Every row gives one point. The window is the flat piece filled in between its corners: a triangle in 3 columns, a solid with four corners in 4, and so on. A path goes straight from each point to the next, and from the last back to the first. List the points from which the path goes on through the window.

Window (3 x 3):
[[-40  56   0]
 [ 12 -20 -21]
 [ 20  10  32]]
Path:
(1): [-17 -20  10]
(2): [ -9 -16  -8]
(3): [ 39 -11 -34]
(4): [32 12 18]
(5): [-10   9  50]
(6): [-20  17   8]
(7): [  5  70 -14]
(8): [40  7 13]
(9): [-5  9 35]
(10): [ -4 -16  52]
(11): [26 20  8]
(12): [28 79 36]
Through the window after points: 2, 4, 6, 8, 10, 12

Window (6 x 6):
[[-33  23  17 -27   2   5]
 [-27  37   5  44   7   8]
 [ 40  -4 -51 -29  49  49]
 [ 53 -29 -20  -4  -6 -14]
 [  5   5 -16   1  12 -45]
 [-77  -1 -38   2  32  51]]
Path:
(1): [-62  41 -43 -10  -4   6]
(2): [ 20  -1 -38 -25   7 -18]
(3): [  5 -29  30  42  27 -11]
(4): [ 11 -15  -6 -21  22  -7]
(5): [ 10  12 -44   2 -29  24]
(6): [ 25  26 -31 -46 -31  22]
(7): [-13 -18  -3  -9  33  -1]
(8): [ -1 -37   8 -19  40   2]
(9): [  8  10 -68 -15  -8  31]
(10): [ 27 -21 -32 -20 -48 -17]
(11): [ 50 -17   1  18  63  -3]
(12): [ 18  -4 -11  10  30   2]
(13): [ 36  11 -31 -19   5   0]
(14): [-26  20 -63 -19   5  68]
(15): [-34  -6 -20  -3  41  25]
(16): [-42 -22  -4   4  43  50]
Through the window after points: 10, 14, 16

Window (8 x 8):
[[ 22  10   3  18  -9  -1 -10  39]
 [ -3   8  95   6 -17  29   5  25]
 [-63   9   7   4  22  39 -10  29]
 [-44 -19 -20   8 -16  -8  44 -27]
 [-16   3 -46 -16 -26  11 -14 -24]
 [-17 -64 -65   9  -5  22 -12 -25]
 [ 16 -16  18  29 -23 -22 -51 -16]
 [-20  21 -57   8  39  39  -4 -21]]
Path:
(1): [-19  16 -49  38   8  60   0  -2]
(2): [-36 -23  -1 -35 -16 -18   6  -7]
(3): [-13  -1 -17  -8  15  12  -9 -15]
(4): [-53  -2 -48  36 -12  39 -17 -37]
(5): [-13   8   7  30 -36  10 -12   8]
(6): [ 35 -14 -29  -8  32   0  -5  35]
(7): [ 32  -6  17  -8   2 -17 -22  39]
(8): [-39  15 -29  55 -29  36   2 -20]
Through the window after points: 5, 7

Window (11 x 11):
[[ 60 -12 -17 -26  -5  10 -14 -67  -4  10  33]
 [-24  14 -45  -5  27 -40  -4  62  -1 -47  25]
 [  0 -15   3  10 -68 -15  30  75 -30  62   8]
 [ 11 -12 -28  28  18  59  -7 -20  25  22 -37]
 [-25  57 -14  41  29  17 -46 -48  12  35 -22]
 [-54 -19  18 -18 -28 -26 -17 -65 -19  49  21]
 [ 30  51  34  27   3  58   5  -8 -14 -31 -39]
 [ 36 -35  41  24 -36  17  -1  12  12  67  15]
 [ 41 -23  -8 -22  -1 -36  58 -16  33 -14 -40]
 [  6  56   7 -18  -1  32  10  41  36  22  15]
 [ 13 -51  -8 -32   5 -44  -2  -7  -1   9 -84]]
Path:
(1): [ 38 -37 -27 -13 -60  -2 -24 -30  47 -42  -6]
(2): [-4 30 -3  8 18  6 16 31 -1 15 10]
(3): [ -1  17   8 -14   7  -1  21   2  -2  35  11]
(4): [ 23  -4 -21  30 -38  33 -64  15  14  -4 -24]
(5): [ 12  11   6 -11 -10   2 -40 -23  37   2   1]
(6): [-25  25  -3  -7  28  19  66   3 -32  40  -9]
(7): [ 31   1  28   4  12  14  49  -3 -25  55   1]
(8): [ 16 -28 -17 -12 -45 -15 -16  20  19  -7 -10]
(9): [-23   3 -24  -9 -58  11 -25  27  16 -44 -40]
(10): [ 53  -5  20   6  30 -19  59 -22  -3  52  -3]
(11): [-40  -9  26  12  83 -28  21  -2  -1  39 -24]
(12): [ 25   7 -10  -2 -58  20   4   5  12   3 -19]
(13): [  0 -19 -29 -10 -44  -3 -56 -10   8   1 -14]
(14): [-16   8  30  12  14  -5  24 -42 -19  33  -3]
(15): [-2 10 13 -8 11 13 -2 11  2 42 13]
(16): [  6  37  -3   5 -50  17   9 -27  32 -21 -25]
Through the window after points: 9, 15
